Rows are points. To make a cloud, some directions were put in groups of two or more. Within a group, all points are equally far from the middle, so they leave a hole (a ring in 2 directions, a hollow ball in 3). The other directions are filled evenly. Then the cloud was stretched, turned, moved and blurred a little. How many holes are there, and how many directions does each take, smallest first?
In the rows, zero is written as 128.

Cloud (13 x 2):
[[ 90 141]
 [127 156]
 [ 47 113]
 [149 162]
 [102  74]
 [109 164]
 [118 122]
 [184 139]
 [ 75 143]
 [ 90 160]
 [ 83 199]
 [ 62  93]
 [ 78 137]]
Holes: 0

Cloud, 21 rows:
[[158  83 200]
 [182  82 102]
 [130 172 162]
 [129 172 124]
 [114 170 141]
 [161 160 125]
 [175 118 120]
 [ 74 116 162]
 [ 88 153 119]
 [145 200 127]
 [164 204 183]
 [ 86 107 193]
 [140 214 139]
 [101 116 143]
 [179 169 124]
 [ 93 142 166]
 [ 88 105 119]
 [107 140 111]
 [172 121 181]
 [ 97  92  65]
 [127 221 198]]
Holes: 0

Cloud, 51 rows:
[[ 55 151 174 163  94  96]
 [125 115  61 119 153 177]
 [107  89 120  92 111  51]
 [ 76 108 148 195  97 101]
 [109 162  56 168 163 168]
 [142 137 151 135  79 142]
 [ 94 172  41 187  96 143]
 [111 185 149 133  94 127]
 [ 77 171 124 107 162 109]
 [ 81 128 144 104 153  90]
 [153 111  13 172 176 110]
 [ 69  65 184 130  98 149]
 [150 118 115 188 128  88]
 [ 64 136 122 181 159  63]
 [ 72 138 116  90 162  51]
 [112 105   8 140 117 145]
 [136  94  91 122 223 178]
 [ 70 136 141 114 101 132]
 [146 144  72 134 103 138]
 [ 73 131 133 145 220 113]
 [111 108 121 152 129 146]
 [ 60  94 104 147 161 133]
 [188  92 137 131  86  94]
 [ 97  79 132 187 100 175]
 [136 105 117 157 156 114]
 [ 50  77 108 140 181 130]
 [131 173  86 172  76 171]
 [ 99 144 104 149 155  52]
 [ 72 149 157  95  91 120]
 [163 101 184 155 174 175]
 [ 85 103 102 139 132  59]
 [114  81  62 119 154 131]
 [155 112 154 183 179  97]
 [139  62  46 139 118 141]
 [125  65 158 138 101 103]
 [ 97  96  90  89 171 127]
 [117 127  27 119 108 158]
 [ 79 148  86  85  98 115]
 [119  76  52 165 162  78]
 [112  81 113 146 188  52]
 [100  87  91  61 101 132]
 [111 148 137 188 154  84]
 [197 143 138 185 177 110]
 [ 80  95  72 153 109 174]
 [ 60 135 136 210 122  93]
 [141 158 120  94 111 153]
 [ 58 144 161 143 108 109]
 [129  84  92 189 178  81]
 [101 131  90 218 110 118]
 [136  63  57 167 166 132]
 [143 136 114 207 142 186]]
Holes: 0

Cloud, 83 rows:
[[124  76  90 177 129 153 140 115]
 [160 209 141 134  97 138  93 181]
 [110 118 124 125 165  80 139 122]
 [ 92  87 116  68 102 164  69 135]
 [ 89 134 175 141  95 133 134 143]
 [ 57 147 173  99 131 126 125 129]
 [139  94 157 234 132 157 110  83]
 [100 165 129  64 135 108 146 173]
 [153 130 132 150 111  97 104 191]
 [155 115 105 123 146 175  93 123]
 [133 190 145 117 105   7 133 151]
 [121 167  98 164 111 170 168 126]
 [ 72 189 172  94 177 149  92 134]
 [ 77 176 121 139 160 108 147 136]
 [165 147 143 178 107  58 132 186]
 [130 110 154 191 111  73  89 140]
 [153 174 174 121 125 127 154 124]
 [101 139 132 113 123  61 144 103]
 [133 161 155 152 127  75 120  79]
 [123 141 131 125 163 184 117 108]
 [176 172  97 126  74  90 135  95]
 [ 85 161 141 134  83 129 112 122]
 [141 122  93 128  62  94  67 116]
 [129 142 158 126 101 119  69 138]
 [156 130 165 130 153  59 118 160]
 [121 113  86  26 138 135 150 130]
 [123 169 167  91 108 138 106 115]
 [138 127 132 128 107  38 175 158]
 [191 192  93 157 116  85 143 157]
 [137 139 185 197  87 137 124 121]
 [176 105  95 215 115 114 127 126]
 [116 115 153 196 124 179 138 117]
 [156 184  94 166 102 161 105 124]
 [155 182 168 149 172  96 133 126]
 [106 111  90 136 104  88 187 129]
 [111 170 120 139 140 164 145 116]
 [ 91 167 152  80 186 163 113 153]
 [143 192 127 184 122  55 128 189]
 [117 116  46 179  95 118 115 131]
 [ 83 110 210 182 163 136 126  98]
 [148 149 107 165  76  99 119 121]
 [186 124 102 175 101 113 153 135]
 [155 161 103 142 118 146 106 142]
 [130 173 106  82 156 141 100 175]
 [166 160 119 134 123 140 144 154]
 [ 90 127 109  31 139 122 139 131]
 [ 69 152 177 206  81 145  81 108]
 [121 131 152 103 114 161 125  94]
 [ 86  78 132  95 142 132 129 120]
 [ 51 171 143 118 151 106 105 114]
 [155 147 173 150 108 126 141 197]
 [174 127 128 141  79 130 161 112]
 [113 196 134  72  89 101 112 150]
 [105  96  81 168 128 140 155 112]
 [175 111 100  68 130 117  98 123]
 [157 185 109 144  52 123 110 116]
 [ 89 152 125 132 119  99  81 164]
 [122 100 106  85 155 123 140 123]
 [ 90 167 168 146 164  89 152 132]
 [133 141  96 186  93 187 102 103]
 [123 169 100 129 129 204 146 113]
 [180 120  84 148 123 122 115 112]
 [138 221 179 123 153 145 120 168]
 [135 131  64 171 103 116  54 123]
 [137 156 166 175 157 119  73 143]
 [148 168 123 165  99 116 150 115]
 [ 90 129 119 156 110 124 140 132]
 [122 186 159 197 109  85 127 175]
 [115 140 159 148 117 136  90 148]
 [108 196 156 160 168 127 121 137]
 [114 115  79 103 139 115 135 113]
 [134 181 161 168 147  60 175 174]
 [ 88 160 180 139 108 169  30 118]
 [118 126  74  90 185 133 132 121]
 [136 119 108 156 114 196  95  92]
 [147  66  96 142  70 130 179 117]
 [160 169 169 126 127  59 127 181]
 [141 210 129 103 115 140 120 147]
 [103 105 138  52 168 102 145 136]
 [ 95 196  96 185  87 165 133 102]
 [147 172 140 134 185  85 119 154]
 [183 198 113 130 135 123 110 112]
 [126 156 147 109 111  30 162 161]]
Holes: 0
